Rows are points. Each copy is the shape, with its points in the same order, turned, moved and blurred by noise. Some copies are also mirrored. Which?
In the rows, zero is written as 128.

Shape (7 x 2):
[[149 156]
 [138  79]
 [126  96]
 [105 145]
 [ 83 169]
 [113  96]
 [124 135]]
Copy 1 (7 x 2):
[[132 151]
 [ 88  93]
 [106  93]
 [145 107]
 [185 116]
 [114  92]
 [134 121]]
Copy 1 is: mirrored
Copy 2:
[[ 68 111]
 [139 142]
 [140 126]
 [108  88]
 [105  43]
 [142 113]
 [107  99]]
Copy 2 is: only turned
Copy 3:
[[179 149]
 [131  80]
 [125  98]
 [126 157]
 [118 180]
 [109 109]
 [134 137]]
Copy 3 is: only turned

Shape:
[[126 125  94]
 [116 121 111]
 [107 170 106]
 [101 135 117]
 [137 178 159]
 [156  86 131]
 [120 139 174]
 [137 128 183]
 [185 116 161]]
Copy 1 (9 x 3):
[[152 120 139]
 [141 106 131]
 [168  94  92]
 [136  90 114]
 [135 129  60]
 [107 156 146]
 [100 116  77]
 [ 90 136  81]
 [103 185  99]]
Copy 1 is: only turned
Copy 2:
[[138 106 120]
 [135 110 130]
 [ 90 103 111]
 [114 111 141]
 [ 82 168 116]
 [173 154 133]
 [106 168 153]
 [123 182 155]
 [159 194 116]]
Copy 2 is: only turned

Shape (10 x 6):
[[144  90 141  99 144 122]
 [124 119 150 178  44 151]
 [137 136 115 112 107 144]
 [118 129 122 113 158 137]
 [126  99 144  99  49 136]
 [122 174 172 125 139 161]
 [120 111 125 121 131 143]
 [121 171 135 112 165 169]
 [188 120 127 115 160 168]
 [141 163 148 139 162  96]]
Copy 1:
[[100  88 123 150 107 130]
 [184 170 128  93  86 159]
 [125 133 162 127 126 129]
 [122 104 135 155 152 114]
 [146 111 165  94  80 170]
 [142 147 139 178 162 167]
 [136 109 137 141 125 120]
 [130 134 155 186 174 131]
 [ 93 141 144 190 103 105]
 [ 91 141 100 143 173 141]]
Copy 1 is: only turned
Copy 2, 10 rows:
[[110 133 126 105 179 158]
 [211  85 166 121 116 109]
 [148 130 110 101 131 106]
 [117 139 110 100 127 155]
 [155  96 165 106 156  84]
 [122  87  89 129  94 151]
 [131 130 128  96 131 150]
 [111 121  73 105  92 150]
 [143 119  59  87 168 159]
 [126 145 101 169 126 173]]
Copy 2 is: mirrored
Copy 3:
[[142 166 163 120 141 131]
 [115  97 122  20 137 132]
 [104 144 123 100 129 114]
 [110 138 152 142 112 125]
 [104 173 142  34 143 128]
 [100  99 171 107 104  73]
 [123 141 145 112 114 133]
 [ 98 115 148 144  88  84]
 [168 146 125 135 115  81]
 [108  96 165 150 162 105]]
Copy 3 is: only turned
Copy 4 (10 x 6):
[[ 80 145 113 135 153 109]
 [ 94 129 164  22 106 140]
 [125 119 118 104 112 120]
 [119 141 111 139 138 144]
 [ 78 109 163  93  90 105]
 [103 103  83  98 120 186]
 [110 149 120 119 131 139]
 [130 132  64 128 121 177]
 [108 160  56 107 134 102]
 [134 100  90 113 189 154]]
Copy 4 is: mirrored

Shape, 15 rows:
[[143 119 143 108 130  95 169 175 149]
 [ 88 169 160 127 108 121 151 155 129]
 [143 161 120 144 114 139 141 171 179]
 [126 117  73  95 168 153 101 135 160]
 [170 100  87 154  98 120 120 137 176]
 [135  89  85 103 126 133  83 140 124]
 [ 97 108  98 143 167 153 165 165 169]
 [127 106 139 152 141 138 123 172  92]
 [162 115  95 132 178 163  93  95 152]
 [155  94 152 110 139  97  86 173 104]
 [136 154 161 146  98  86 137 129 103]
 [147  94 147 100 148  95  99 122 152]
 [107 175 121 120 160 136 161  92 106]
 [ 89 110 165 118  97 107 101 108 109]
 [150 152 140  87 122 169 171 110  94]]
Copy 1, 15 rows:
[[107 155 162 159 133 182 137 128  99]
 [136 126 147 202 173 151 151 139 137]
 [111 123  97 151 176 174 154 112 103]
 [120  96 133 128 151 102 107  89  52]
 [128 165  90 102 136 144 142  86  99]
 [146 148 131 137 138 105  85  77  80]
 [107  82 155 147 133 151 164  71  96]
 [154 116 139 174 114 163  94  92 132]
 [140  81 108  91 127 108  98 117  83]
 [168 161 156 149 131 173  63 113  95]
 [167 161 126 175 135 157 134 162 143]
 [153 148 169 108 145 141  98 135  90]
 [132  82 132 181 119 100 146 168 112]
 [179 156 168 159 157 106 110 131 154]
 [ 80 114 124 180 119 110  98 167 138]]
Copy 1 is: mirrored
Copy 2, 15 rows:
[[102 177 161 100 142  98 123 130  98]
 [ 97 134 123 149 169  94 133 101 136]
 [100 110 132  81 128 103 146 101  99]
 [196 151 114  58 127 132 152  97 131]
 [135 113 130  74  87 150 117 135  82]
 [170 158  96  73 112 149 115 143 145]
 [172 114 163  85 161  88 156 129 114]
 [123 142 141 111 126 117 144 169 169]
 [190 136 146  81  81 161 164  95 147]
 [104 190 138  85 124 150 112 153 167]
 [ 79 153 127 162 124 138 136 130 127]
 [137 181 158  94 123 168 104 108 131]
 [154 159 129 165 132 109 188  88 138]
 [132 155 114 160 142 153  84 123 156]
 [140 180 116 154  80  68 148  97 146]]
Copy 2 is: mirrored
Copy 3:
[[162 118 124  94 103  92 155 108 136]
 [112 161 135  88 158  86 127 108 102]
 [118 146 139 128 107  73 111  69 145]
 [115 141 120 181 129 128 143 117 197]
 [164 121 155 157 100 107  71  89 179]
 [134 131 125 145 120 142  98 149 199]
 [109  93 131 148 142 116 152  60 163]
 [ 92  96 121 105 116 138 104 134 125]
 [107 115 139 221 122 109 111 139 166]
 [127 119  79 107  88 118 107 163 151]
 [154 147 135  99 122 103  99 144  81]
 [166 117  96 151 120  90 125 161 160]
 [109 159 170 160 159 117 165 140  93]
 [143 127 122 100 179 108  95 170 130]
 [100 142 195 120 121  97 158 161 131]]
Copy 3 is: only turned
Copy 4 (15 x 9):
[[156 113  73 132 107 156 110  84 125]
 [146 176 109 106  81 116  95  88 109]
 [152 161  65 110 109 160 119 123  71]
 [161 117 114 140 177 116 145 156  79]
 [101 142  60 153 139 174 143 152  91]
 [131 131 120 156 153 128 173 151 121]
 [146 116  58  87 158 100 110 127  95]
 [129 144 110  80 134 138 152 113 150]
 [135 139 128 126 205 161 125 169  89]
 [145 141 126 139 141 167 177  86 156]
 [102 165 129 121  86 167 104  88 128]
 [141 141 117 171 173 157 127  95 132]
 [133 131 161  95 125 124  62 130  94]
 [108 189 138 154 121 114 116 103 154]
 [170 133 145 111  98 152  74 165 141]]
Copy 4 is: only turned
